Rows are points. The last column is the point's height on a tilted bowl or saddle (a function of degree 2), plus a little noise. Along how many of its main directions does it bend up, bend down or stay straight?

Points, 10 rows:
|   6 |   2 |  -5 |
|  64 | -21 | -45 |
|   0 |  12 |  -1 |
| -16 | -31 | -24 |
|  43 |  -8 | -21 |
|   0 |   0 |  -5 |
| -16 |  26 |  -7 |
|  21 |  11 |  -6 |
|  51 |   7 | -25 |
|  62 | -66 | -80 |
Directions: 0 up, 2 down, 0 straight

Points:
| -43 | -13 | -41 | -25 |
|  17 |  16 |   3 |  12 |
|  16 |  -8 |   1 |   5 |
|   3 | -14 |  25 |   6 |
|  46 |   5 |  28 |  22 |
| -22 |  -6 |  46 |  20 |
|  38 |  -3 |  28 |  18 |
| -34 | -25 | -16 | -18 |
|   2 |  48 |  19 |  33 |
|   0 |  14 | -39 |   5 |
|  37 |  27 | -79 |  60 |
|  24 |  21 | -34 |  21 |
|  14 | -72 |  -7 |  22 |
|   2 |  -6 |   0 |  -1 |
|   3 |  82 |  58 |  85 |
Directions: 2 up, 0 down, 1 straight

Points:
|   -7 |   11 |   -1 |  -35 |  -12 |
|   -2 |   18 |   19 |  -11 |   -3 |
|   11 |   60 |   54 |   22 |   -9 |
|    0 |   24 |    6 |   40 |    1 |
|   -6 |   14 |   -1 |   37 |    0 |
|   15 |   64 |   34 |  -48 |  -17 |
|  -34 |  -27 |   27 |  -57 |  -61 |
|   37 |  -28 |   -8 |  -10 |  -27 |
| -100 |  -49 |  -12 |   35 |  -94 |
|   41 |  -14 |  -20 |   30 |  -16 |
|   -3 |   -1 |    9 |   10 |   -5 |
|  -27 |    1 |   -5 |   -8 |  -11 |
|  -55 |   71 |  -15 |   -5 |  -22 |
|   62 |   44 |   19 |   17 |   -7 |
|    1 |  -29 |  -32 |    9 |  -18 |
|   58 |   23 |   15 |   -8 |  -10 |
|   83 |  -34 |  -29 |   55 |  -64 |
|   41 |   19 |  -31 |   11 |   -2 |
|  -31 |    1 |   27 |  -16 |  -22 |
|    7 |   -9 |  -29 |    1 |   -7 |
|   -5 |  -38 |   61 |   -1 |  -55 |
|   -3 |  -16 |   29 |   11 |  -20 |
|  -15 |    3 |  -20 |  -23 |  -12 |
Directions: 0 up, 4 down, 0 straight

Points, 40 rows:
|   6 | -13 | -80 |  34 | -32 |  43 |  57 |
| -10 | -71 | -83 |  27 | -16 | -48 | -31 |
| -10 |  -5 | -22 |  50 |   6 |   9 |  41 |
| -40 |  14 |  31 |  48 | -60 | -32 |   2 |
|  -5 |  51 |  -4 |  27 |  22 | -18 |  21 |
|  19 |  28 |  37 |   9 | -11 |  13 |  24 |
|  10 |  12 |  21 |  12 |  17 |   5 |  27 |
|  33 |  31 |  67 |  34 |   5 | -10 |  27 |
|  45 |  33 |  -6 |  22 |  47 | -14 |   9 |
|  16 |   5 | -22 |  23 | -32 |  31 |  41 |
|   2 |  29 |  20 | -24 |  66 |  12 |  37 |
| -16 |  -5 | -19 |  24 |  39 | -39 |  25 |
| -67 | -17 | -60 |   7 |  -3 |  44 |  33 |
|  15 | -19 |  -6 |  49 | -11 | -52 |  36 |
| -39 | -47 | -18 |  18 |  -3 |  28 |  22 |
| -52 | -20 | -46 | -36 | -77 |   5 |  -2 |
| -34 |  -3 | -22 |  30 |  10 |  11 |  32 |
| -53 |  35 |  31 | -14 |  -7 |   4 |  28 |
|  17 | -13 |  19 | -62 |   2 |  65 |  42 |
| -12 |  24 |  -5 |  33 |  54 |  21 |  26 |
| -29 | -33 | -33 | 103 | -45 | -48 |  82 |
|  12 |  65 | -10 |  11 | -12 |  53 |  36 |
|  22 |  41 | -43 |  -2 |  -9 | -17 |  18 |
| -18 |   6 |  35 |   9 | -15 |  41 |  33 |
|  42 |   5 |  20 | -35 |  -6 |   9 |  18 |
|  13 |  17 |  18 |   9 |  -9 |  -4 |  24 |
| -36 |  -1 | -44 |  10 | -41 |  25 |  37 |
| -32 |  14 | -38 | -54 |  -1 |  43 |  52 |
| -14 | -11 |  18 | -12 |   0 |  14 |  27 |
| -21 |  28 | -22 |   7 | -20 | -44 |  10 |
|  -2 |  22 |   2 | -35 |  41 |  -8 |  33 |
| -15 |  -5 |  20 |   6 |  25 |   8 |  33 |
|  30 |  18 |  10 |   3 |  29 |  32 |  17 |
| -81 |  14 | -58 |  17 |  25 |  44 |  42 |
| -53 | -39 | -47 |  -2 |  17 | -34 | -11 |
| -52 |  44 |  28 |   7 | -33 | -45 |  -6 |
|   6 |  28 |  15 |  23 |  -8 | -61 |  17 |
| -47 |  30 |   8 |  59 | -39 |  17 |  32 |
|  31 |   2 | -24 |  23 |  29 |  25 |  15 |
|  18 | -19 | -15 | -25 |  -4 |  -6 |   3 |
Directions: 2 up, 2 down, 2 straight
